Every row gives one point. Each copy is the shape, with its points in the same order, turned, moved and blurred by noise. Some copies are also mirrored. Which?

Shape (7 x 3)
[[ 23  18 -27]
 [ 30  31  15]
 [ 31 -37  33]
 [-46 -11 -21]
 [-31 -24 -37]
 [ 18  20 -34]
 [ 40  11  -7]]
Copy 1 (7 x 3)
[[ -1   5 -35]
 [-10 -33 -23]
 [ 45 -26  24]
 [-20  45  29]
 [  6  59   3]
 [ -4  13 -42]
 [ 17 -16 -33]]
Copy 1 is: mirrored
Copy 2 (7 x 3)
[[  4  21 -38]
 [ 32  26   8]
 [ 17 -45  14]
 [-63   6   1]
 [-58  -6 -22]
 [ -1  27 -37]
 [ 23  10 -21]]
Copy 2 is: only turned
Copy 3 (7 x 3)
[[-15  22 -22]
 [ -8  40  20]
 [ -3 -25  49]
 [ 56  -8 -28]
 [ 37 -25 -38]
 [-11  20 -29]
 [-24  16   1]]
Copy 3 is: mirrored

Shape (9 x 6)
[[-34  39 -20 -30 -35  28]
 [  7  33 -15   1  71 -56]
 [  8 -23   3   0  -7 -33]
 [ 38   1  17   8  23 -15]
 [-41   8 -12  -9  14  28]
 [-13  21  16 -37  -7 -21]
 [ 10  19 -26 -30  80  13]
 [-19  34 -13 -17 -32  34]
 [ -2  11  40   4 -20 -16]]
Copy 1 (9 x 6)
[[-41  -6 -12  13   3  42]
 [ 18  35  -6  13  74 -60]
 [ 22  -3  23  11  -9 -33]
 [ 53  11  19   8  26 -16]
 [-24  32  11  45  10  19]
 [-17   7  20 -18  17  -2]
 [ 20  81 -24  19  47  -7]
 [-23  -6  -6  18   2  46]
 [ 11 -20  48   4  19   2]]
Copy 1 is: mirrored
Copy 2 (9 x 6)
[[-43  48  -1 -19 -28  26]
 [  4  47 -15  17  41 -82]
 [  9 -12  -6   3 -15 -47]
 [ 38  16  -6   4  11 -29]
 [-38   7  -6  -3  15  13]
 [-18  23  17 -26 -10 -38]
 [ -7  51 -51 -21  60 -23]
 [-22  34   2  -7 -22  26]
 [ 17   3  41   4 -13 -23]]
Copy 2 is: only turned

Shape (12 x 8)
[[-11 -23  32  27  -4 -14   5 -16]
 [-22 -12 -29  15  -5 -10  -3  12]
 [ 32   3  12  27  -8  13   4  23]
 [ 29  71   0 -32 -38   9 -35 -37]
 [ 16  10  -4 -55 -39 -28 -14 -29]
 [ 16  37   9   1  15 -40   4  29]
 [-21 -19 -20  25  26 -11  62  -9]
 [-13 -12 -34 -39  58 -10  27 -24]
 [ -6  49  21 -41 -32   0 -34 -33]
 [-18  19 -13  23  12 -10  -1 -16]
 [-49 -41   9   8  47  24  25  25]
 [ 15  16  -4 -12  -6  -3 -57 -58]]
Copy 1 (12 x 8)
[[ -9  -8  27  29   4  -9  -9 -20]
 [-23  23 -27  12  -1   3 -25 -13]
 [ 15  33   2  11  20  -5  12  18]
 [ 59  30  17 -78  12  11 -20 -29]
 [-12   1  13 -75  -1 -16 -17 -33]
 [ 24  15 -34  -7  26 -52  -4 -12]
 [-28  -7 -35  42  -2  10  27 -37]
 [-35 -23 -50 -11  52  14   9 -54]
 [ 39  -8  15 -63   7   0 -42 -25]
 [ 13  12 -15  15  10   7 -22 -41]
 [-33 -39 -39  53  31  26 -11  12]
 [ 13  23  36 -42  40  14 -44 -55]]
Copy 1 is: mirrored
Copy 2 (12 x 8)
[[-12 -20  26  41  -6   7   2 -11]
 [-26 -21 -20  -9  -6  -1   3   8]
 [ 19  22   0  21 -30  12  16  16]
 [ -2  69  33 -46 -22 -22   3 -54]
 [ -9   1  42 -46 -26 -36  26 -40]
 [  6  25  22  -6  19 -24  19  36]
 [-13 -27 -31  38  30  -1  49  -8]
 [ 21 -37 -18 -22  57 -19  35 -32]
 [-19  39  56 -45  -7  -2  -2 -47]
 [-20   9  -9   9  23  -7  -4 -12]
 [  6 -52 -14  14  37  59  15  10]
 [  7  15  22 -20 -13 -30 -39 -62]]
Copy 2 is: only turned
Copy 3 (12 x 8)
[[-18 -11  44  17  21  -5   0   4]
 [-15   0 -15  14   8   6 -16  31]
 [ 13  21  13  38 -16  -1  -1 -19]
 [ -4  65  47 -32 -64  40 -29  19]
 [ -6  11  32 -55 -47  -5 -27  25]
 [ -7  61   7   4  -3 -38  -4   6]
 [ -9 -12  -7   5  35  -4  55  26]
 [  7  13 -19 -64  43  10  27  17]
 [-36  45  49 -40 -41  31 -34  11]
 [-16  28  15   8  20  17   1  34]
 [-32 -18 -27   7  60   9  16 -29]
 [ 11  29  55 -33  -3  42 -48  30]]
Copy 3 is: mirrored
Copy 4 (12 x 8)
[[  2 -18   4  13 -30 -33   3 -23]
 [-12   1 -50   2 -22 -13 -23  -8]
 [ 34  -2 -10  22 -26   6   3  21]
 [ 18  64  32 -46 -30  45 -20 -13]
 [ 10  44   5 -68 -27 -23 -19  -5]
 [ 13  49   0  28   2 -22 -22  18]
 [  0   3 -55  22  12 -35  33 -32]
 [-10  12 -41 -29  63 -28  -1 -30]
 [-18  45  40 -47 -27  17 -20  -9]
 [-10  20 -21  16  -8  -1 -15 -34]
 [-40 -47 -37  20  29 -24  14   6]
 [ 15  12  22 -43 -19  19 -49 -44]]
Copy 4 is: only turned
